Each row of a before or after table is a point. One or more steps were done to the points. Then noise was added and the rows were shuffled. The steps act on how far a point lies along the listed directions, d1 being the first. What was done? A step turns or swaps two directions, mirrors them in a line or flattens them onto one, adds a multiple of one to another, or multiplies one. Angles are multiples of 10 degrees, from the lower direction toward the higher: turns from -170 to 170, lines from 10 to 170 but not 90. Use the fewest steps. Two steps may share a direction if one is a turn and the other turns, adds or multiplies; they go together, in the order done. Otherwise the lowest direction goes first.
In the rows, 128 means zero.

Directions:
(1): [ 85 147]
(2): [147 171]
Before (12 x 2):
[[104 126]
 [161 125]
 [151 103]
 [136 130]
 [145 118]
 [140  99]
 [122 126]
 [131 129]
 [156 126]
 [139 112]
 [ 99 118]
 [123 110]]
After (12 x 2):
[[170  96]
 [182 101]
 [137 127]
 [129 108]
 [ 66 143]
 [148 124]
 [204 104]
 [207  79]
 [ 58 136]
 [218 100]
 [115 130]
 [182  81]]
Steps: multiply d1 by 3

Directions:
(1): [ 71 128 123]
(2): [133 144  73]
Before (14 x 3):
[[ 65 163  16]
 [113 114 138]
 [134 141 134]
 [115 129 121]
 [127 121 155]
 [132 128 107]
 [149 122 158]
 [ 58 143 112]
 [151 128 130]
 [205 125 125]
 [ 51 125  77]
 [115 132 119]
 [ 83 137  88]
 [117 117 127]]
After (14 x 3):
[[134 145 130]
 [ 55 137 138]
 [154 136 106]
 [119 120 121]
 [202 120 141]
 [115 129 136]
 [129 119 147]
 [151 126 126]
 [119 124 135]
 [ 47 105 157]
 [113 120 112]
 [ 77 116 157]
 [ 48  99 230]
 [127 135 103]]
Steps: multiply d2 by -1

Directions:
(1): [168  77 158 146 132  95]
(2): [108 166 141 133 137  61]
(3): [117 127 118 178 189 141]
(4): [125 103  96  74 169 110]
(5): [ 73 102 178 114 134 140]
(6): [ 91  93  84 155  97 108]
Before (9 x 6):
[[136  71 137 143 127 119]
 [100 117 121 160 126 111]
 [136  94 161 168 161 126]
 [110 128 104 110 159 161]
 [127  94 135 104 157  94]
 [177 114 156 144 106 102]
 [156  80 195  73  65  87]
 [ 87 108 122 104 164 168]
 [ 60 132 144  84 194 159]]
After (9 x 6):
[[146  89 116 156 123  82]
 [124  96 129 106 158  94]
 [127 152  93 113 163 133]
 [168  95 168 134 105 128]
 [118 165  94 120 164  93]
 [172 105 181  76  69  58]
 [ 89 101 111 162 113 108]
 [102 195 123  96 207  97]
 [153 116 153 170 164 101]]
Steps: swap d2 and d5; multiply d6 by 1.6

Directions:
(1): [ 74 147  89  88 115 105 101  98]
(2): [174 155 158  79 120 149 120  83]
(3): [ 81 119 176 132  87 175 112 134]
(4): [103 150 117 111 142 160 206 124]
Before (8 x 8):
[[121 141  92 115 166  81 126 142]
 [163  75 164 152 125  95  57 150]
 [ 70 138  99 110 121 120 142 112]
 [203 155 132 100 130  69 113  97]
 [148 122 128 164 117 120 156 150]
 [130 135 113 137 149 141 201 140]
 [ 68 117 193 128  78 199 185 171]
 [123 124  89 147 125  76 117 129]]
After (8 x 8):
[[110 133 147 131 124 170 189 137]
 [ 96 126 148 128  80 130  97 114]
 [175  81 168 139 125  98  56 138]
 [ 84 103 124 187 108  75 112 178]
 [214 165 130  64 152 127 208 109]
 [ 69 132 154 115 114 141 105 145]
 [ 90 149 110  88 117 130 138  92]
 [149 130 157 146  99 145 146 135]]
Steps: turn d2 and d3 by -140 degrees

Directions:
(1): [122 137 159 153 136 122  70  90 181 178 140]
(2): [160 103 193 161 100  86 160 118 102 131 154]
(3): [ 97 152 142 143 157 155 191 118 112 190 106]
(4): [ 77 145 150 183  91 169 114 164 125  99 141]
Before (12 x 11):
[[210  83 161 103 103  54 176 112  79 119 165]
 [117 136 142 119 104 147 143 139 132 138 138]
 [171 120 142 104 122  76 159 125 108 117 136]
 [202  62 130  96 130  67 211 125  92 113 128]
 [133 131 137 149 130 106 131 143 114 119 148]
 [107 147 112 117 153 151 132 122 132 133 119]
 [155  96 106  85 129 119 166 132  77 109 124]
 [ 80 157 123 162 178 175 109 111 153 177 122]
 [104 145 101 109 137 122  89 108 176 112 122]
 [192  97 155 124 105  77 177 164  80  84 163]
 [184  65 139 109  89  71 200 160  64  99 140]
 [183 103 102  77 121  65 167 138  96  80 137]]
After (12 x 11):
[[141 106 151 131 116 116  59  96 155 147 149]
 [123 122 110 118 137 121  25 101 212 189 131]
 [142 151 111 111 172 126  48 106 203 179 134]
 [125 126 156 147 114 127 144 128 113 110 145]
 [135 140  76  84 141 134  13 104 196 137 140]
 [134 145 113 103 132 109  68 120 170 125 130]
 [120 148 114 131 158 122 118 128 134 143 134]
 [140 118 130 112 123  86 181 119 109  95 127]
 [136 103 107 126 129 120  16 107 224 125 142]
 [104 126 137 170 123 154 180 168  70  85 139]
 [157 126 126 108 134  75  50  90 194 142 153]
 [115 137 139 116 108 151 139 136 137 148 134]]
Steps: turn d1 and d2 by -160 degrees; swap d3 and d4

Directions:
(1): [163  94 159 127 117 124  85 130  70 117 110  65]
(2): [175 158  99 177  95 102 127  97  89 127 103 172]
Before (10 x 12):
[[132  74 156  86 131 134 114 159  97 116 143  63]
 [196 103 137 160  96 106  83  98  25 128  97  98]
 [193 117 129 162  72  89  73 105  23 110  90 102]
 [156 100 171 117 136 114  95 144  93 141 121  57]
 [128 135 144 104 131 154 140 127 158 129 130 134]
 [216 112 146 159 116  93  72 115   9  96  90  75]
 [112 144 120 136 127 122 147 114 137 125 131 161]
 [108 133 119 111 132 146 134 140 160 138 142 135]
 [104 132 137 122 141 129 128 141 146 137 135 140]
 [178  92 139 138 111 128  94 126  49 113 109  83]]
After (10 x 12):
[[159 150 135 127 109 142 130 112 129 127 107 144]
 [101 149  84 112 126 119 184 137 164 135 157 191]
 [ 34  99 148  50 163 155 133 176 192 128 169  81]
 [154 138 111 147 103 130 118 116 108 133 115 137]
 [143 123 145 133 122 119 118 111  97 117 123 112]
 [ 91 154 122 116 155 126 163 142 193 156 154 158]
 [ 50 101 150  60 177 169 144 160 191 148 180  94]
 [134 139 134 146 123 119 115 128 114 135 116 147]
 [ 46 113 146  55 210 157 159 180 207 118 181 104]
 [ 70 116 120  86 167 163 163 157 181 129 171 130]]
Steps: turn d1 and d2 by -140 degrees
